Each point is reached from the start by the listed moves, each made once or not at all, plus a little noise. Is the number of moves made odd or even? Then give how often each move was made.
In the rows, zero is written as 128.

Moves:
(1): [164  55]
(2): [178 147]
Start: [131 126]
Points:
[181 146] => odd (0, 1)
[168  54] => odd (1, 0)
[130 126] => even (0, 0)

Moves:
(1): [158 132 126 123 120 161 179 137 141]
(2): [105 173 117 120 132 117 114 111 127]
(3): [147 119 186 104 125 134 133 123  96]
(4): [155 141 126 135 158 149  93 106 135]
(5): [109 123 108  94 149 117 112 140 139]
(6): [134 119 111 110 110 205  56  87 110]
Start: [128 124 147 106 114 127 137 145 102]
Points:
[132 112 132  95  98 201  71 104  90] => odd (0, 0, 0, 0, 0, 1)
[187 163 177  60 121 249  71  74  74] => odd (1, 1, 1, 1, 0, 1)
[103 164 135  96 118 112 123 125  99] => odd (0, 1, 0, 0, 0, 0)
[157 160 181  46  86 229 109  89  57] => even (1, 1, 1, 0, 0, 1)

Moves:
(1): [153 115 124 124 157 139 149 129 130 123]
(2): [118 150 120 124 131 126 119 126 119 140]
(3): [128 140 154 119 136 113 141 116 111 111]
(4): [141 146 153 184 143 115 135 155 132 107]
(5): [117 115 144 136 155 125 114 138 131 128]
(6): [145 133 149 125 115 142 143 151 131 162]
(7): [100 114 128 152 129 129 146 134 117 136]
(8): [120 145 129 130 133  97 150 147 138 108]
(9): [118 123 139 140 127 126 141 113 141 149]
Start: [119 131 148 165 115 144 120 133 124 142]
Points:
[142 158 237 219 183 136 165 166 122 169] => odd (1, 1, 1, 1, 1, 1, 0, 0, 1)
[137 141 187 226 192 108 157 189 142  97] => even (1, 0, 0, 1, 1, 0, 0, 1, 0)
[110 105 219 193 167 151 183 147 117 186] => even (1, 0, 1, 0, 1, 1, 1, 0, 1)
[141 163 156 154 138 137 169 175 130 163] => even (1, 1, 0, 0, 0, 1, 0, 1, 0)
[119 166 249 230 156  93 175 187 142 141] => even (0, 0, 1, 1, 1, 1, 0, 1, 1)

Moves:
(1): [107 133 176 114 119 123 133 184  93 151 109 133 126 130 153]
(2): [140 163 143 100 139  94 121 109 146 134 128 123 162 140 148]
(3): [121 138 115 115 111 145  92 125 125 102 133 162  89 118 164]
(4): [136 145 142 115 120 147 117 155 123 121  84 130 131 121  99]
(5): [105 170 169 122 155 159 148 121 135 118 117 169 154 155 122]
(6): [123  94 118 158 165  98 125  88 114 145 135 142  95  73 162]
(7): [157 140 117 168 128 150 174 155 134 122  99 106 139 150 160]
(8): [145 109 158 118 116 154 151 106 142 104 153 143 123  88 138]
(9): [135 146 156 139 104 140 135 137 132 137 116  99 109 136 124]
(10): [113 125 105 112 134  94 153 109 111 148 124 127 108 142 139]
(11): [124 122  85 109 106 143 133 118 149 146 140 125 158  98 156]
(12): [108  76 126  99 128 132 111 111 144 128 114 134 116 166 125]
(13): [148 123 151 150 135 152 109 121  99 164 128 132 125 156 126]
(14): [136 153 156 157  97  95 144 105 100 128 118 179 151 117 124]
Start: [ 94  97 112 127 121 140 126  95 168 133 135 116 136 139 125]
Points:
[ 57 104 113  90  81 132 117 116 121 188  79 137  52  59 222] => odd (1, 0, 1, 1, 0, 1, 0, 0, 1, 1, 1, 0, 0, 0)
[ 74 155 225  82  94 139 201  66 151 113  78 241 151 189 245] => odd (1, 1, 1, 0, 1, 0, 1, 1, 0, 1, 0, 1, 0, 1)
[139  79 243 138 103 132 118   7 143 167  80 170 127 114 147] => even (0, 1, 0, 1, 0, 1, 0, 1, 1, 0, 0, 1, 1, 1)
